Rows are points. The window is the flat piece filled in between its corners: a triangle in 3 columns, a solid with four corners in 4, and so on. A path goes straight from each point to the next, and from the last back to the first. After which points does the path pass through the window?

Window (3 x 3):
[[ 20  32 -12]
 [-26  32  -8]
 [  4 -42  -6]]
Path:
(1): [-20  25 -35]
(2): [-27  34  18]
(3): [ 13 -47  24]
(4): [  7 -48 -42]
(5): [ 14  29 -49]
(6): [17 29 14]
(7): [-13  14  13]
(8): [-16  11 -30]
Through the window after points: 1, 5, 7

Window, 4 rows:
[[  8  52   8   0]
 [ 10  -2 -74 -14]
 [ 16  11  34  -6]
 [-34  -5  59 -34]]
Path:
(1): [-31 -23  -8   8]
(2): [  6  -9  -7 -49]
(3): [ 18  13  33 -30]
(4): [-15   3  34  22]
(5): [ 31  38 -16  32]
(6): [ 39  53 -15 -15]
(7): [ 19  24 -20 -23]
(8): [ -2  15 -17   8]
(9): [-13  30   5  37]
(10): [ 15  47  15 -24]
(11): [  2   2  38 -49]
(12): [-33 -14  29  16]
(13): [-35   8  31  28]
(14): [ 12  24  32 -42]
(15): [ 16  13 -29 -23]
(16): [  2   2 -26   3]
Through the window after points: 3, 7, 9, 13, 15

Window:
[[-25 -48  27   0  10  21 -33  31]
 [ -3  23 -28  19  19 -18  18 -11]
 [ 16 -15  25  21 -15  21  44   8]
 [-15 -33 -22 -54  52 -35  49  -5]
 [-57  33  18 -12 -76  13 -33   3]
 [ 11   4 -23  59 -44 -30  30  -3]
 [-36  58  19  24 -13 -94 -24   1]
 [ 59  -3 -20  34 -31  10 -22  33]]
Path:
(1): [ -1   1  23  16 -14 -27   6 -10]
(2): [-18  19   1  24  -7   4  26  48]
(3): [-16  -2 -24  12 -17 -20   1  56]
(4): [ -5   6   7  12  -5 -12 -20 -12]
(5): [ -2 -15  12   5  -2  -4  -2 -36]
(6): [-12  -1 -12  12  12   1  25  64]
(7): [-20  -1  -7  15   4  -6  31  37]
(8): [ 24 -23   3   3  -8 -16  10 -43]
(9): [  3   1  14   2 -28 -13 -17 -28]
(10): [-21  15   3  24 -22   4  23  59]
(11): [-29  19  -4  26 -33 -12  14  68]
(12): [ 28 -21  14   0 -12 -21  -8 -52]
Through the window after points: 1, 5, 7, 9

Window:
[[  5 -53  23  37  -5 -10  21   0 -35 -39  -8]
 [ 22  49  30  46  23  33  17  39 -24  15  13]
 [-12  41 -13  38  -9 -33  18 -17   6 -37  20]
 [-19   2 -11 -32   3  64 -85  39 -46   1  -6]
 [ 12 -26  37  18  46 -32  19 -36   8  -6 -15]
 [ 39   7   0  33  20   9 -36  41   1 -41  -3]
 [ 25   7 -22 -21   0   2   1 -41  -5 -26   5]
 [ 41   5  42  45   7 -43  11   0 -22  12  -7]
 [-12  22   1 -58 -42 -36  38 -36  53  -4  -4]
 [  4 -65 -28  63  16   3  23 -43  -9  23  -2]
 [-32 -27 -26 -60 -17 -46  30  40 -40 -32  -7]]
Path:
(1): [ 19 -20  12   2   2 -34  11  25 -13   2  48]
(2): [ 10   3  13  13   0 -30  13   2 -26 -12 -30]
(3): [  2   3  -5  -2 -10 -20  23 -18   3  -9 -34]
(4): [  7 -12  29  -8 -15 -32  14 -12  20   7  72]
(5): [ 11 -43   7  19  10   9 -17   1 -11  16  63]
(6): [  1   0  -8  27  12  20   0   1 -22   2 -23]
(7): [  6  20 -15  37  -2  -9   9  -6  -3 -28 -30]
(8): [  7  -4   9  15  13 -17 -12  13   0 -21  68]
Through the window after points: 1, 3, 5, 7
